Each row is a point. Two turns around zero, p and q, are shown by what they do to some points. Where does a point land after both, in the order given? Backwards means that the second turn is done in reverse. Each puzzle has new turns, and all numbers are rounded.

Turn p:
[ 3.4 16.7] => [-15.9   6.1]
[ -9.9 -18.0] => [ 16.1 -12.8]
[6.4 1.3] => [-0.2  6.5]
Turn q:
[11.2 -3.0] => [6.7 9.4]
[-7.2 11.0] => [-12.8  -2.9]
[16.5  4.9] => [ 1.2 17.2]
[-23.4  -9.3] => [  0.5 -25.2]
[ 3.0 -3.6] => [4.4 1.5]
Where do these land?
p, then q: [-6.6  9.0] => [  1.2 -11.1]
q, then p: [ 2.4 12.3] => [-8.2 -9.4]
p, then q: [  4.3 -21.3] => [ 7.0 20.6]

Turn p:
[-9.6 17.3 17.6] => [-16.8 -20.4   1.6]
[ -5.7  -8.0 -12.9] => [13.4  3.6 -8.5]
[  6.8 -14.7   7.0] => [ 7.6  4.6 15.3]
[  8.5   5.4 -11.7] => [-4.2 12.3 -8.4]
Turn q:
[-17.4  10.1  14.2] => [-23.9   5.7   1.9]
[ 5.7  6.5 -6.3] => [ 7.0  8.0 -0.9]
[  1.0  -6.1 -21.8] => [ 14.5  -1.7 -17.3]
[11.0 -4.6 12.7] => [ 2.2 -6.1 16.2]
[-11.1   5.4  13.4] => [-17.6   1.8   4.5]
[ 10.8 -11.2 -12.4] => [17.8 -7.7 -4.5]
Where do these land?
q, then p: [ 7.1  3.4 18.5] => [ -4.3 -15.0  12.7]
q, then p: [ 12.6   4.3 -20.4] => [-13.6  20.1  -2.5]
q, then p backwards: [-10.0 -18.4  -2.6] => [-17.9  10.9   2.9]
p, then q: [ 1.0 11.6 11.7] => [-12.2  -9.2  -6.2]
q, then p: [-10.8  -1.0  -7.3] => [  6.1   3.2 -11.1]

Turn p:
[  6.2  -1.0 -22.1 -11.5] => [-10.6  -4.7 -20.9   9.4]
[-8.0  2.4  1.4 16.4] => [  7.5 -11.0  12.6   2.0]
[  0.5 -12.5  -9.3   2.3] => [  0.3 -11.0  -9.6  -5.9]
[-5.6  7.6 21.5  0.0] => [ 1.8 13.3 18.7 -4.7]
[10.5  0.6  8.4 18.8] => [22.6 -0.4  4.9  0.3]
[ -3.6   2.8   0.2 -25.9] => [-21.6  13.9  -5.6  -1.3]
Turn q:
[-27.5   8.5   8.6  17.8] => [-26.0 -18.7   2.2 -13.7]
[ 6.5 -2.3 -5.5  8.2] => [ 3.0 -5.6  3.3  9.7]
[10.9  6.3 -0.2 -6.5] => [ 6.6 10.0  7.4  1.5]
[  6.3 -17.7  12.0  -7.7] => [ 18.8  -2.4 -11.3  -8.2]
[  3.7   5.3 -14.9 -11.7] => [-2.6 16.6 -1.6 10.7]
Where do these land?
q, then p backwards: [-9.5  3.0  5.7 -0.7] => [-5.3 -8.2  1.0 -6.0]
p, then q: [  5.0 -11.6   2.8  -4.4] => [-0.9 12.6 -3.2  3.9]
q, then p: [ 7.5 -2.1  7.1  8.2] => [ 6.2  5.2 -5.1 -9.3]
q, then p: [  3.2 -20.9  -6.8  12.8] => [ 12.9 -16.3 -13.4  -6.5]
p, then q: [ -6.1  31.5  -8.9 -16.0] => [-24.3 -24.7  11.5  -5.7]

Turn p:
[ 12.8  -2.8  11.3  19.1 -18.2   6.2  -4.1  13.2] => [12.4 25.9 -1.1 -9.6 14.6 -0.1  0.6  9.7]
[-6.1  2.3 -2.1 -2.0 14.5  5.6 -4.0 17.0] => [-15.9   7.0  10.7   2.9   0.0  -6.7   7.0  -8.7]
[ 7.0  0.6 -5.2 14.3 16.6  0.4  3.4 10.2] => [ -3.3   1.1   7.8  -4.9  11.5 -19.5   2.3  -7.6]
[17.0 21.2 -2.7  0.3 15.4  8.7 -5.0  7.6] => [-10.9   4.0 -11.7  -7.4  12.6  -7.5  10.4 -22.2]
[ -7.5 -17.0 -10.5 -12.2   0.1   3.5   0.4  15.9] => [-9.3  7.5  6.9 20.3 -9.6 -8.2  4.9  9.2]
[-12.1 -12.7 -13.2   5.4 -18.2   7.0  -1.2  -9.7] => [  3.8   3.3  -1.0  13.3  -2.4   4.2 -24.1  13.4]
[ -1.7 -13.5   6.1 -15.0 -22.8   3.3  22.4 -17.8] => [ 17.8 -14.2  -6.5  19.2   1.7  20.0   1.5  21.5]
[-15.5  11.6   7.5 -12.0   0.6  -1.0   5.5 -15.7] => [ -1.7 -16.5   2.6   1.1  -6.0  21.9  -1.8  -7.1]
[ -2.5  19.7  -2.2  -3.6   7.1 -17.4  -3.8  -2.1] => [  3.8  -6.5  -0.7  -9.3 -13.1   0.5   2.0 -21.6]
[  8.6  -9.4  11.1   5.5   4.9 -16.4 -13.7 -18.8] => [  3.3 -11.7  -7.2 -25.6  -9.5  -4.3  -2.8  13.4]
Turn q:
[-16.0   4.0  -8.9  -6.3  -9.9  -9.0   6.6 -10.2] => [-4.1 10.0 21.7  9.7  1.0 -3.0  0.3  5.0]
[  6.3   9.7   5.5  -6.7  -3.8 -11.5  -1.0  -3.4] => [ -9.8   5.7   3.1 -11.1   6.2  -5.5   5.1   3.5]
[ 1.3 -6.3 -3.8 33.2 -6.1 -7.4 -8.2  0.3] => [22.5 -2.9 -7.4 11.2 20.5 -1.8 14.0 -1.8]
[ 12.9  -5.7 -16.6  21.8 -10.2 -10.1  -4.4  -1.9] => [ 18.4  10.2  -4.4   6.0  10.4  -5.1  20.3 -11.6]
[  1.5  -3.9  -4.5   3.0  31.4 -10.7  10.2 -11.2] => [-11.6   7.2 -20.5  18.5  -9.5  -9.9   5.0  14.6]
[-2.1 -5.5 11.2  9.8 -9.4 19.4 19.5 -9.0] => [  0.7 -10.6   4.8   6.3  -4.2  29.7   9.3   4.7]
[ -2.8  -8.7   9.2 -20.4  10.6   3.5  -1.5  22.8] => [-12.8 -19.4  -3.7  -6.4 -12.4  -9.8 -17.0  -9.9]
[  0.6  10.4   8.0 -16.5  -4.5  29.2   6.6   9.6] => [ -0.3 -10.2   7.3 -19.9 -20.2  18.0 -13.0   1.4]
[  2.4   1.7  -2.4 -12.7  -8.2  -2.0 -15.4 -13.4] => [-5.7 18.4  4.4 -6.7  9.1  2.5 -9.8 -6.6]
[ -4.0   4.3   2.2  -5.2  10.0  -1.3 -12.5  16.3] => [  2.7  -8.3  -5.3  -7.6  -0.9 -14.8 -14.4   0.5]
Where do these land?
q, then p: [  9.4  17.4 -22.4  -5.0  -3.7   0.8 -16.9   1.9] => [  8.2  -2.1 -22.0  -6.5  -9.9   6.6  13.6 -17.2]
p, then q: [ 12.0 -14.7   2.8  -5.3   1.9   3.0 -14.9   9.1] => [  2.7  -5.8  17.1  -2.0  -7.7 -16.6   3.7   5.3]
p, then q: [  0.6 -13.1  -1.8  12.1   5.9  -5.6  14.2  -2.8] => [-10.1 -10.5 -13.3  -0.7   7.2  -9.4   4.4  -6.9]
p, then q backwards: [-29.1  -3.7  -9.3  20.5 -12.6   2.5  15.1 -14.4] => [-36.3  -2.6   1.0  -3.0  -9.0  18.7 -14.1   1.2]
p, then q: [ 18.0   7.6 -18.4  -6.4 -17.5   7.3  -7.9  -9.8] => [ 23.2  23.4  -1.6   3.8  -6.0 -10.7   3.1  -4.2]
q, then p: [  4.4   4.9  15.7 -20.6   9.5   0.4   1.6  23.8] => [ -2.7   0.4   1.5  11.1 -29.8   5.5  -2.7  17.8]
p, then q backwards: [ -3.5  -6.0  12.2 -11.2  16.9   1.4   1.4  -1.4] => [ 1.9  2.1 13.5 -2.3 -4.8 -6.3 18.6  3.0]
q, then p: [ 5.0  2.1 15.6  6.8  8.0  5.4  0.1  3.7] => [ -8.3   2.5   0.6  14.6  -2.5 -10.2  -0.2   5.5]
p, then q backwards: [-16.8   5.5   5.5   9.0  -8.4 -15.3   7.4 -10.2] => [-10.3   4.2  -3.6  -0.1 -12.7  22.0  -2.2  10.0]
